Each row is a point. Each table stands for the endless flat space through its points: a line for two points, a plane for three, and so on. Write the one point that lies in both, or say that there is none.

First (2 x 3):
[[4,23,40],
[19,2,16]]
Second (2 x 3):
[[26,9,30],
[20,9,27]]
They share: [14,9,24]

First (2 x 3):
[[2,-7,35],
[-10,-7,37]]
Second (2 x 3):
[[26,-23,29],
[-6,9,49]]
They share: no point

First (2 x 4):
[[-32,-34,1,-15],
[-26,20,43,-9]]
Second (2 x 4):
[[-43,5,16,-18],
[-15,-19,28,-6]]
They share: [-29,-7,22,-12]

First (3 x 6):
[[-37,4,30,5,10,-2],
[-30,-17,32,16,-22,24],
[-31,-14,16,-7,-26,6]]
Second (3 x 6):
[[-13,14,38,-5,-21,-15],
[-21,6,29,-9,-10,-1],
[-13,17,40,-2,-25,-23]]
They share: no point

First (3 x 6):
[[-32,67,39,29,7,7],
[-43,29,-4,1,39,25],
[-9,33,6,45,-41,-33]]
Second (3 x 6):
[[-6,6,13,8,39,-10],
[-38,49,-11,29,-17,12],
[-32,40,-5,26,-9,4]]
They share: [-26,31,1,23,-1,-4]

First (4 x 8):
[[17,-47,-20,29,21,47,3,26],
[19,-42,-23,12,12,40,-29,24],
[13,12,-59,28,10,2,-11,-14],
[14,-3,-48,32,18,16,8,-5]]
Second (4 x 8):
[[51,-55,-44,19,32,47,15,33],
[17,-28,-24,11,12,31,-10,19],
[-11,-30,-32,21,18,25,-46,9],
[46,-66,-47,6,33,37,-1,51]]
They share: [18,-31,-29,18,17,35,-10,15]

First (3 x 9):
[[36,42,-62,-26,-74,-29,-26,-42,-24],
[12,8,-26,-19,-21,-25,-7,-8,3],
[20,10,-17,-19,-20,-31,3,-10,-6]]
Second (3 x 9):
[[6,-6,-41,1,-20,1,-29,-30,12],
[12,48,-41,-41,-54,-49,-13,18,12],
[8,36,-45,-27,-48,-33,-23,6,18]]
They share: [12,12,-35,-20,-29,-23,-14,-12,3]

First (4 x 9):
[[-19,50,-66,43,-11,8,-29,-5,-46],
[-39,8,-48,25,-1,-2,-69,-21,-44],
[-2,71,-60,43,-6,21,-16,-7,-36],
[10,0,19,-2,39,36,-24,21,-9]]
Second (3 x 9):
[[8,55,-18,44,22,16,-21,25,-47],
[48,44,21,37,26,-20,-3,15,-17],
[0,60,-26,48,22,23,-25,29,-56]]
They share: [0,32,-24,22,14,25,-21,9,-26]

First (2 x 11):
[[8,9,4,-18,-19,-7,22,-4,-7,-20,20],
[26,-5,12,-22,-11,-1,36,-6,7,-28,22]]
Second (5 x 11):
[[-17,5,-17,-26,-36,11,25,-11,-3,-36,17],
[21,-6,31,1,-1,-41,-23,5,18,-25,44],
[37,23,-2,1,23,-2,29,24,-21,0,-6],
[18,10,-28,-37,-22,53,103,-10,-34,-37,-14],
[10,27,-1,-10,-22,5,26,6,14,-6,32]]
They share: no point

First (5 x 12):
[[19,29,18,19,-24,-7,-10,-22,-72,-30,-2,7],
[-19,-28,19,21,-4,5,-17,-17,-48,5,-10,15],
[-22,5,-21,-1,37,2,1,14,-22,20,-9,17],
[-26,-65,46,27,0,36,-28,-8,-28,0,-34,10],
[0,13,2,-1,44,36,-4,40,-4,-14,-34,0]]
Second (5 x 12):
[[-48,-22,15,-5,-30,42,-17,-18,-24,3,-21,31],
[-14,-34,-18,-3,-7,43,-10,0,-45,-36,-22,-9],
[-13,-10,17,-6,-7,35,-44,11,-41,-13,-17,5],
[31,26,40,40,41,-10,-26,-10,-48,10,-11,5],
[0,14,37,23,14,8,-17,-12,-34,13,-21,19]]
They share: no point

First (5 x 14):
[[-28,-7,65,10,27,67,16,62,-64,-7,-29,-51,0,-7],
[22,-11,-9,-9,-19,0,42,31,2,-6,-23,-37,3,21],
[-8,19,22,-16,-5,41,-9,39,-23,13,-23,-23,-4,16],
[-17,-38,46,-4,10,38,42,18,-23,-20,-56,-23,-1,28],
[-17,22,42,-47,-28,16,-16,16,-1,9,-54,-43,1,18]]
Second (2 x 14):
[[5,-13,19,-21,-7,23,30,43,-26,-6,-30,-30,0,14],
[11,-17,14,-25,-13,18,37,51,-30,-6,-27,-32,7,6]]
They share: no point

First (3 x 14):
[[-17,25,-36,-40,24,-14,-64,29,3,-22,-15,17,2,37],
[-7,4,-34,-22,23,-5,-41,16,0,-1,-6,15,15,42],
[3,-31,-32,8,12,-10,-4,13,-5,34,-7,5,30,41]]
Second (4 x 14):
[[-43,-2,-48,-44,21,-35,-89,19,-8,-10,1,-2,16,41],
[-28,11,-45,-7,18,-69,-51,40,-26,5,-24,-12,-19,35],
[-8,-31,-58,-73,2,-9,-68,29,-10,-2,-19,-11,24,40],
[-23,8,-10,5,20,3,-29,20,35,1,-4,40,42,28]]
They share: [-12,-3,-35,-16,11,-27,-35,35,-1,6,-23,6,11,32]

First (5 x 18):
[[-43,-38,30,-28,-16,31,26,46,34,-17,22,13,33,-35,-18,-11,-1,-2],
[-36,-23,-14,-32,-19,36,-19,-3,-15,-51,24,32,-1,16,-4,-64,22,3],
[-31,-24,-46,-12,8,23,4,24,36,-17,26,39,5,21,-2,-49,-9,8],
[-57,-25,11,-25,-16,42,1,22,10,-47,35,26,23,-10,-21,-41,19,-14],
[-56,-36,-42,12,-23,56,-30,14,34,-25,58,83,13,46,36,-61,-2,10]]
Second (5 x 18):
[[-24,-32,-27,2,8,44,0,45,44,-25,5,9,-15,19,-19,-55,25,43],
[-31,12,-39,-14,9,20,12,3,27,-33,27,13,27,-24,5,11,-9,-1],
[-35,-67,26,-50,-47,17,44,60,32,-26,17,49,-5,34,-18,-61,-24,-4],
[-77,-49,15,-18,-38,-4,-18,6,31,-26,37,71,21,-13,17,-40,-28,-51],
[-23,-35,-3,-42,-22,24,42,40,23,-16,27,39,19,7,1,-34,-8,9]]
They share: no point

First (2 x 20):
[[22,-12,29,-16,-37,30,-9,29,-21,30,-38,-17,0,-14,2,-6,8,-14,-4,11],
[36,-10,33,-30,-19,18,-25,21,-7,38,-30,-33,4,-12,-10,-22,-4,-14,12,19]]
Second (4 x 20):
[[23,-9,9,-27,-47,23,-12,29,-16,48,-16,-9,26,-19,1,-15,20,7,11,27],
[39,-13,37,-7,-19,31,0,45,-8,44,-44,-33,2,-15,-11,-31,4,-9,-9,27],
[65,-32,27,-16,-13,48,-40,19,-8,55,-37,-3,14,-31,-4,4,31,-19,17,31],
[15,-6,7,-14,-45,26,8,47,-18,57,-17,-21,32,-21,-4,-36,21,13,3,37]]
They share: no point

First (3 x 20):
[[-24,8,-18,-25,-20,-17,5,20,-5,8,-19,16,-4,-5,21,39,-24,-22,21,32],
[-17,-29,-16,-24,2,8,30,29,-6,15,-36,36,-11,-7,-13,12,-28,-3,-18,10],
[-22,-30,-22,-19,-4,13,23,26,-7,10,-41,40,-6,-9,-11,9,-24,4,-21,16]]
Second (4 x 20):
[[-17,4,17,-39,1,-41,-7,41,-25,12,-18,-24,37,-10,8,28,-22,-56,12,16],
[-14,-10,-14,-40,16,19,72,20,-1,48,-25,62,-56,-5,10,27,-58,-12,-14,4],
[-2,-1,-8,-36,5,-5,49,30,-10,40,-36,50,-34,2,0,31,-42,-22,5,-5],
[-23,-6,-3,-47,19,13,55,23,-7,42,-14,34,-29,-12,18,20,-58,-28,-16,16]]
They share: no point

First (7 x 24):
[[23,58,-52,70,-45,-61,9,22,13,-8,45,52,30,-25,-17,6,34,52,-3,15,43,-3,-46,80],
[3,26,-34,42,-11,-49,0,33,-2,-39,19,2,37,21,-42,27,-8,42,13,44,36,-37,21,40],
[7,17,-15,35,13,-4,-30,30,27,18,-5,41,85,18,-50,-68,-6,-7,37,-47,39,-39,-55,0],
[-8,10,-12,19,13,-20,-31,4,11,-12,9,49,64,45,-49,-63,0,22,10,-6,32,-24,-30,0],
[4,38,-28,26,-11,-27,-8,7,-10,-79,56,62,14,34,-29,-2,-23,24,0,33,49,-1,-11,28],
[-35,6,-2,9,-3,4,-60,-25,-4,-1,2,49,50,36,-39,-101,-11,-2,29,-54,8,-24,-51,2],
[-27,50,-29,48,-41,42,-38,13,-15,-13,29,44,14,-20,3,-54,-52,-14,51,-68,19,-14,-58,38]]
Second (6 x 24):
[[29,-4,-91,43,-30,-5,14,-9,-23,-6,-26,28,46,-3,-47,-11,-45,9,57,-26,22,-72,-33,-33],
[-37,48,-62,45,-30,56,-20,7,14,-19,19,69,79,15,15,-22,-54,-3,34,-38,-8,-27,-50,-13],
[-29,59,28,25,-19,-16,-61,33,2,-7,59,23,20,21,-25,-55,15,15,26,-2,-4,2,-2,88],
[-40,15,-63,26,10,6,-6,18,-21,-22,-10,25,52,17,-11,-6,-62,37,-1,-26,42,-48,-29,-19],
[8,37,-42,-1,19,-13,-6,55,-68,55,37,21,12,19,-44,-48,-27,52,24,-23,-14,-44,19,18],
[-2,41,15,57,-28,-14,-17,-4,-14,7,75,66,29,33,-37,-74,11,1,45,-34,-12,25,11,73]]
They share: [-16,26,-24,35,-18,-13,-27,11,-6,-19,15,23,35,13,-30,-29,-18,16,28,-13,22,-29,-19,31]

First (6 x 24):
[[-35,-26,43,-22,12,16,-31,-16,-19,-25,-31,16,-16,32,-45,-20,-12,-4,-5,-11,18,4,19,17],
[-61,-37,24,39,14,-8,-23,-14,-40,-64,4,47,-12,30,-28,8,-26,-9,30,28,25,46,8,35],
[-35,-16,41,-22,10,17,-5,28,-32,-42,-12,42,41,-26,-36,22,7,10,38,22,20,36,36,-47],
[-37,-52,19,1,13,19,-2,-33,-37,-36,-24,42,5,30,-52,-27,-4,21,26,-23,3,31,19,7],
[-36,-34,26,-17,20,25,-7,-17,-35,-33,-24,26,7,23,-42,-19,5,10,19,-18,3,22,14,-1],
[-42,-15,35,2,12,5,-39,-5,-8,-53,-17,18,-36,44,-9,14,-40,-43,1,33,37,18,0,57]]
Second (4 x 24):
[[-34,-23,54,-1,-13,-9,-48,-24,-38,-15,-22,-26,-7,-12,-42,-43,-9,19,30,-39,1,-11,16,10],
[-32,-24,48,-8,-5,2,-36,-19,-31,-23,-24,-9,-5,-2,-42,-29,-8,9,27,-28,7,-4,19,9],
[-17,-14,35,-15,19,16,-30,-21,-44,-9,-35,6,10,14,-21,-31,-15,17,-11,-6,-11,33,8,-19],
[-59,-48,35,-37,-11,18,-10,15,8,-53,-15,24,-12,16,-49,1,5,-7,51,-18,47,-15,18,41]]
They share: [-29,-26,33,-25,13,24,-14,-7,-20,-33,-29,24,2,20,-35,-7,-7,-3,13,-4,15,17,18,3]
